Each row of a before or after table is a point. The points were changed in one or more steps. Then noise was added and the rows were shuffled. The steps act on how far a point lies along the listed directions, d1 being the first. Write out the steps. A step turns or swaps two directions, mirrors them in a line or flattens them onto one, adds a multiple of one to another, or multiplies one. Angles are multiples of 10 degrees, from the lower direction toward the higher: turns from -170 to 170, lines from 10 to 170 but not 90. Use the fewest steps. Two steps may share a direction if one is a turn and the other turns, adds or multiplies; they go together, in the order done. Otherwise the lowest direction goes first.

Directions:
(1): [  4 -44]
(2): [-44  -4]
Before (14 x 2):
[[  6  52]
 [-60  63]
 [  7  -1]
 [-11  42]
 [-14  20]
 [-42  56]
 [-45  32]
 [ 10  20]
 [  1 -23]
 [ 26   8]
 [ 20  14]
 [ -4  32]
 [ 19  30]
 [-36   3]]
After (14 x 2):
[[ 52  12]
 [  7 -21]
 [ 26  23]
 [ -5  -4]
 [ 38 -21]
 [-19  12]
 [ 39 -35]
 [ 11 -36]
 [-11 -24]
 [ 66  -8]
 [ -1 -29]
 [ 90   5]
 [ 24  -1]
 [ 28 -17]]
Steps: turn d1 and d2 by 130 degrees

Directions:
(1): [  7 -15 -42  57  18 -11]
(2): [-53 -42  -8 -15  -5 -30]
(3): [-10  17  46  20  41 -35]
Before (10 x 6):
[[-29 -29  56   4  21 -59]
 [-17 -23  32  42  25 -63]
 [ 58  28 -41   4 -22  41]
 [ 40  27  26  29 -11  41]
 [ 14  10  30  -5   1  -3]
 [ 16  25  16  62  11 -15]
 [-17  30  47 -39  13   0]
 [ -8 -46 -21  28  24 -23]
 [-41 -33  46 -24  36 -39]
 [ 23  10 -18  -4 -22  36]]
After (10 x 6):
[[ 39  23  24  28 -12  38]
 [ 29   6 -30  17 -42  34]
 [ -7   8 -21  55  41 -17]
 [-27 -61 -40  25  21 -25]
 [-12 -66 -48  38 -10 -24]
 [ 20  -1  -2  32   8  -6]
 [ 42  53  38 -28   0  21]
 [ -4 -44 -24 -39 -20  16]
 [ 15  30  39  -8   9   6]
 [  2 -51 -56  17 -43  -2]]
Steps: turn d1 and d3 by -120 degrees

Directions:
(1): [ 46 -12  -6 -62  -6 -43 -10  -7 -36  35   2]
(2): [ 19   6 -35  14  17  17  67 -47 -32  -5  23]
(3): [-34  -4  -7  -3   4 -18 -25 -20  16  17  86]
(4): [37 59 59  8 29 12  3 17 -6 12 27]
(5): [ -4   7   6 -50 -50  29  48  26  36   1  19]
Before (10 x 11):
[[-50 -63 -44  28  10 -14 -37 -29  -8 -14   6]
 [ 45 -15   1 -57   8 -52 -16   4  -9  45  25]
 [ 21  -5  29 -12   7 -68 -45   8 -16  25  28]
 [ 27  17  24  20  -6 -23  13  23  -1  -9  -8]
 [ 13  15  -2  25  28   6  18 -28   6  -4  23]
 [ 51  61  55  49  58  30  15  26 -20  -8 -23]
 [ -5 -54 -42   8 -28 -23 -34  20  -3 -11 -61]
 [ 10  25  -2  23  29   3  20  12 -22  -8 -63]
 [ 57 -35 -15 -56  31 -66 -19 -20 -56  30  12]
 [-18   5  -5  26   9 -14 -47 -25  31  37  72]]
After (10 x 11):
[[ 37   5  38 -54 -36 -35   8  38   7  16  -1]
 [ 53 -27 -10 -97 -12 -42  23   2 -26  31  25]
 [  6  61  50  28  45  19   0  12  12  14  92]
 [ 17  19   3   7   9  20  39 -15  17  -9  13]
 [-38 -52 -33 -27 -50  28  30  11  28 -21 -12]
 [ 36  21  10 -13 -43  40  34  30  36  12 -49]
 [-38  20 -10   5  25 -15  -5 -13   8  14  63]
 [ 11  12  21  22   0 -35  -3  12   2  -1  32]
 [ 64 -11   6 -59  -1 -41   0  17 -14  39 -15]
 [-35 -57 -44 -11 -38 -28 -40  11  21   4  19]]
Steps: turn d3 and d5 by 150 degrees

Directions:
(1): [-14  62 -35  32  20  18 -15 -39 -38  23 -22  40 -24   5]
(2): [-38  -7 -40 -30   5  31  62 -36 -20 -10  50 -16  15  -2]
(3): [  7 -29  45  50  -2 -16  19 -61 -30 -47 -16   2  14 -13]
(4): [-45   4  12  35   0  10 -27  23 -42  21  -2 -73  26  22]
Before (14 x 14):
[[  -8   -7   12    3   15   14    6   10   15    0   16  -13   24   15]
 [   3   15   -1  -10    6   -8   11   11   19   12    3   -5    4    5]
 [ -20    5    9    6   -2    9  -18   21  -15   10   20  -19    7    2]
 [  24  -53   22  -36  -14   -7   23   26   40  -31   24   -5   11    3]
 [ -11   15  -18   12   15    5  -17   20  -20    7   13  -17    3    2]
 [  16   11   12   -5    2  -11    3    4   26   -5   -2   29  -18  -11]
 [ -12   15  -26  -46   -3   13  -15   42   21   26    6   -6    2    7]
 [  60  -18   74   33  -18  -61 -121   97   32   13  -79  -11   -1   15]
 [  -3   21   -7   -4    2   14    0  -13   -1   -8    0  -12   -1   15]
 [  20   -2   52   45  -19  -12  -61   25    3    9  -36   -9    7    6]
 [   1  -18   29   -3  -25   -3    9   12    8  -19   26  -42    0    0]
 [ -16    8   -1   24    3    6   -3   -1   -6   -3  -12  -17    0   10]
 [  10  -25   55   26  -23  -30  -58   47   33  -11  -38  -37    3   -1]
 [  -7    7    8   11    7    7    7  -10  -21   -3   -3   -4    5    1]]
After (14 x 14):
[[  11   -6    6  -35  -23    2    9   33   33   -4   34  -23  -13    0]
 [  33  -11   21  -24  -21  -27  -53   70   75    5  -27    4  -20   -6]
 [  20    7  -18   -3   14   -5    3   -5    2  -14   11   31  -11  -15]
 [ -10    0   41   41    1  -11   -7   -9  -15  -12  -11  -17    5   -3]
 [  39   20    8  -16  -18   -5  -61   63   51   35  -22   29  -18    4]
 [   5   -7    6  -10   15   11   13    6   29   -4   17    9   16   10]
 [  -1   20  -27  -14    3    9   -1   18   26    8   -4   12  -17    6]
 [   1  -60   44    1  -14   -7   14   18    7  -35   18  -45   31   10]
 [  -3   23  -20  -23    9   14    2   21    3   20    7    6   -7    5]
 [   3   20   -8   -8    2   13    5  -17    5  -12    0   -1   -4   12]
 [  90  -22   68   11  -18  -69 -101   79   59   -3  -79   39  -18   -1]
 [  12    2   -1  -20   -2    2    2    6   16   -4   21   33  -12  -14]
 [   8   -1   24   17    4  -16   22  -23    3  -14   -6   -2   11   -2]
 [  18  -39   51   29   -7  -19   29  -78  -16  -67  -21   28   16  -25]]
Steps: turn d3 and d4 by 150 degrees; multiply d3 by 2
